Each row of a before or after table is a point. The points were changed in one or more steps. Then noise was added and the rows were shuffled. The steps act on how far a point lies along the listed directions, d1 being the first. Write out the steps. A step turns or swaps two directions, mirrors them in a line or flattens them onto one, adds a multiple of one to another, or multiplies one. Angles are multiples of 10 degrees, from the lower direction toward the higher: turns from -170 to 170, lines from 10 to 170 but not 90. Use the fewest steps. Two steps may share a direction if one is a turn and the other turns, adds or multiplies; they go together, in the order done. Otherwise the lowest direction goes first.
(in the rows, 128 means zero)

Directions:
(1): [145 118  81]
(2): [129 178 117]
(3): [ 80 125 111]
Before (14 x 3):
[[127 153 169]
 [138 197 155]
 [124 101  64]
 [112 117  77]
 [145 141 167]
 [130  96  82]
 [135 122 103]
 [181 142 147]
 [182 151 167]
 [155 125 135]
 [109 110  69]
 [ 99 109  88]
 [117 107  92]
 [148 142 116]]
After, 14 rows:
[[ 96  94 151]
 [140 168 110]
 [ 97  90 134]
 [126 110 143]
 [146 156 116]
 [ 96  81 149]
 [128 131 154]
 [105  73 156]
 [169 155 143]
 [148 127 129]
 [159 135 146]
 [128 198 155]
 [114  93 135]
 [118  74 140]]
Steps: mirror d1 and d2 in the line at 120 degrees; multiply d3 by 0.7

Directions:
(1): [112  79 155 124]
(2): [ 85 153 144 100]
(3): [163 128 143  83]
Before, 11 rows:
[[112 124 132 137]
 [123 140 120 134]
 [128 121 121 140]
 [172 145 143  84]
 [126 133 131 128]
 [135 127 132 109]
 [149 100 135 116]
 [115 131 118 136]
 [133 146 133 120]
 [119 137 120 132]
 [143 124 124 137]]
After (11 x 4):
[[221 149 169   8]
 [180 109 135  95]
 [ 99 120 127 157]
 [143 131 122 135]
 [111 141 122 140]
 [107 135 120 141]
 [154 124 140  88]
 [119 126 114 150]
 [100 129 114 156]
 [136 144 143 107]
 [125 131 133 129]]
Steps: turn d1 and d2 by -30 degrees; multiply d3 by 2.5

Directions:
(1): [135 177 142 125  85 153]
(2): [152 146 171  94 154 102]
Before, 12 rows:
[[124 136 127 124 115 143]
 [118 137 121 156 100 155]
 [146 130 134 118 143 114]
 [105 108  99 144 119 139]
 [152 131 141 119 135 120]
 [134 125 119 139 133 133]
 [127 136 116 119 139 141]
 [123 166 117 141  87 154]
 [112 118 101 149 122 141]
 [130 158 114 142  84 176]
 [130 117 129 122 140 121]
 [112 123  98 141 109 154]]
After (12 x 6):
[[169 144 171  95 154 101]
 [ 90  98  70 192  90 171]
 [138 133 141 114 135 122]
 [126 135 113 121 139 142]
 [ 98  96  55 181  92 182]
 [129 123 108 147 123 141]
 [163 149 166  94 156  99]
 [ 80  92  41 185  81 183]
 [ 85 101  54 186  90 172]
 [ 77  94  48 185  79 175]
 [ 98 114  73 170 101 154]
 [117 119 114 132 120 142]]
Steps: multiply d1 by 0; multiply d2 by 3

Directions:
(1): [121 150 154 135  84 157 105  79]
(2): [101 135 152 130 165 156  77 155]
Before:
[[131 124 118 124 146 108 139 160]
 [102 144 140 136 105 145  95 119]
 [158 114  81 127 135 101 179 132]
 [127 138 107 134  97 121 160  94]
 [169 114  71 125 108 103 186 148]
 [ 94 151 157 125 139 169  58 126]
 [141 117 103 140 176 124 145 159]
 [144 112 130 128 123 127 143 113]
 [135 143 163 133  60 172 136  46]
 [ 94 154 160 124 136 162  79 135]
 [124 126 135 135  60 121 146  79]]
After, 11 rows:
[[144 108 126 128 129 121 146 118]
 [132 125 118 123 146 109 139 160]
 [102 145 144 136  97 149  90 109]
 [136 139 156 132  69 166 141  56]
 [127 118 127 132  74 111 153  96]
 [ 89 161 170 128 117 184  46 101]
 [ 91 163 172 127 117 174  69 115]
 [129 131  99 132 111 112 167 109]
 [172 104  60 122 128  89 198 172]
 [160 105  72 124 151  91 187 149]
 [142 118 105 140 172 125 146 155]]
Steps: add 0.5 times d2 to d1

Directions:
(1): [153 125 172 140  77  91 118 112 155]
(2): [141 121  77 182 119 141 119  96 154]
(3): [144 106 103  71 111 136 165 102 154]
(4): [173  84 143 124 178 121 101 110 123]
(5): [ 91  74 139 156 135 107 173 130 126]
Before, 12 rows:
[[150 186  98 123  72 144 121 113 148]
 [ 92 122  76 105 121 168 162 144 139]
 [177  65 113 134 114 133 139  98 171]
 [148 125 134  84 196 148 148 133 102]
 [127 169 150 165  91  92  89 137 117]
 [149 132 163 104 158 102 117 123 116]
 [ 96  87 102 123 165 152 158 104 123]
 [119  63 162 165 128  84 125 125 110]
 [128 165 134  92 108 137 118 150 114]
 [ 97 166  57 157 120 157 145 141 123]
 [121  96 101 156 171 136 122  97 110]
 [ 95 165  83  62 115 157 151 139 121]]
After (12 x 9):
[[149 112 154  94 162 117 115 142 101]
 [164 104 160 135 101  75 103 101 139]
 [159  60 125 130 172 112 144 104 132]
 [ 91 173 138 123 159 140 162 169  86]
 [113 105  71 127  99 158 181 128 156]
 [149 108 101 191 174 128  96 131 117]
 [121 169 114 126  50 121 111 121 130]
 [131 122  88 141 176 169  96 142 122]
 [106 150 167  98 118 105 152 131 120]
 [ 82 151 103 175 118 129 127 124 119]
 [ 89 167  90 149 138 170 119 118 116]
 [136 110 111 100 205 144 103 139 100]]
Steps: turn d1 and d3 by 50 degrees; turn d4 and d5 by 150 degrees; turn d2 and d5 by 30 degrees
